Each row of a before or after table is a point. The points were changed in one or more steps. Then noise was added and the rows were shuffled. The steps act on how far a point lies along the listed directions, d1 being the first. Write out the steps. A step turns or swaps two directions, mirrors them in a line or flattens them onto one, adds a multiple of one to another, or multiplies one. Angles are multiples of 10 degrees, from the lower direction toward the higher: turns from -170 to 170, lines from 10 to 170 but not 90. Use the fewest steps. Two steps may share a direction if one is a turn and the other turns, adds or multiplies; they go together, in the order done. Otherwise the lowest direction goes first.

Directions:
(1): [0.9 -3.2 6.2]
(2): [-5.4 3.6 2.7]
(3): [-4.3 -5.1 -2.0]
Before (10 x 3)
[-3.8 2.3 1.0]
[2.4 -5.1 1.5]
[-5.4 -0.9 -2.2]
[-6.0 0.5 -1.5]
[-3.8 2.4 0.5]
[-2.4 -1.0 2.1]
[-2.8 1.8 -0.7]
[-0.1 -5.5 1.6]
[-1.4 2.9 1.7]
[-1.4 4.3 0.0]
After (10 x 3)
[-3.7 -3.6 3.3]
[-10.0 -5.0 -6.1]
[0.3 7.9 -0.9]
[-9.9 -2.5 -5.1]
[1.0 -8.9 4.3]
[-3.6 2.0 -2.5]
[-4.4 2.3 -0.7]
[0.2 4.9 2.5]
[-2.9 -11.3 3.5]
[-4.3 2.4 0.3]
Steps: multiply d1 by 2; multiply d3 by 2.5

Directions:
(1): [-3.9 -1.1 0.4 4.6 3.7 -6.8]
(2): [3.8 -2.4 0.0 -2.5 -5.4 -6.5]
(3): [2.8 7.7 -3.7 -1.7 2.7 -2.7]
(4): [-2.0 3.7 -1.7 5.7 -6.6 0.7]
Before (8 x 6)
[1.1 1.7 0.2 -4.2 3.8 -2.2]
[0.5 -2.3 1.2 1.8 -1.7 1.0]
[1.2 -5.2 2.5 -1.1 -8.3 -3.4]
[-1.2 -6.3 3.8 -0.8 -0.8 -0.9]
[-3.3 -3.1 2.4 -1.9 6.3 4.7]
[1.7 0.8 -0.6 -2.7 -2.4 3.5]
[1.2 3.9 -3.4 -1.7 2.6 0.9]
[-1.6 -2.2 1.0 1.0 6.2 0.3]
After (8 x 6)
[-2.1 -8.0 4.7 -6.7 11.7 4.3]
[-1.5 -11.1 6.4 -2.3 1.1 0.0]
[-0.3 -6.7 3.3 1.4 -11.3 -2.3]
[1.6 1.4 -0.7 -2.6 -2.7 3.8]
[-0.1 -5.2 2.0 -2.8 10.4 0.0]
[3.2 0.8 0.6 -8.8 8.9 -3.6]
[2.5 5.7 -4.6 -2.8 4.2 -0.2]
[-0.5 -3.3 1.6 2.9 -3.3 1.6]
Steps: multiply d3 by 1.6; multiply d4 by 2.5
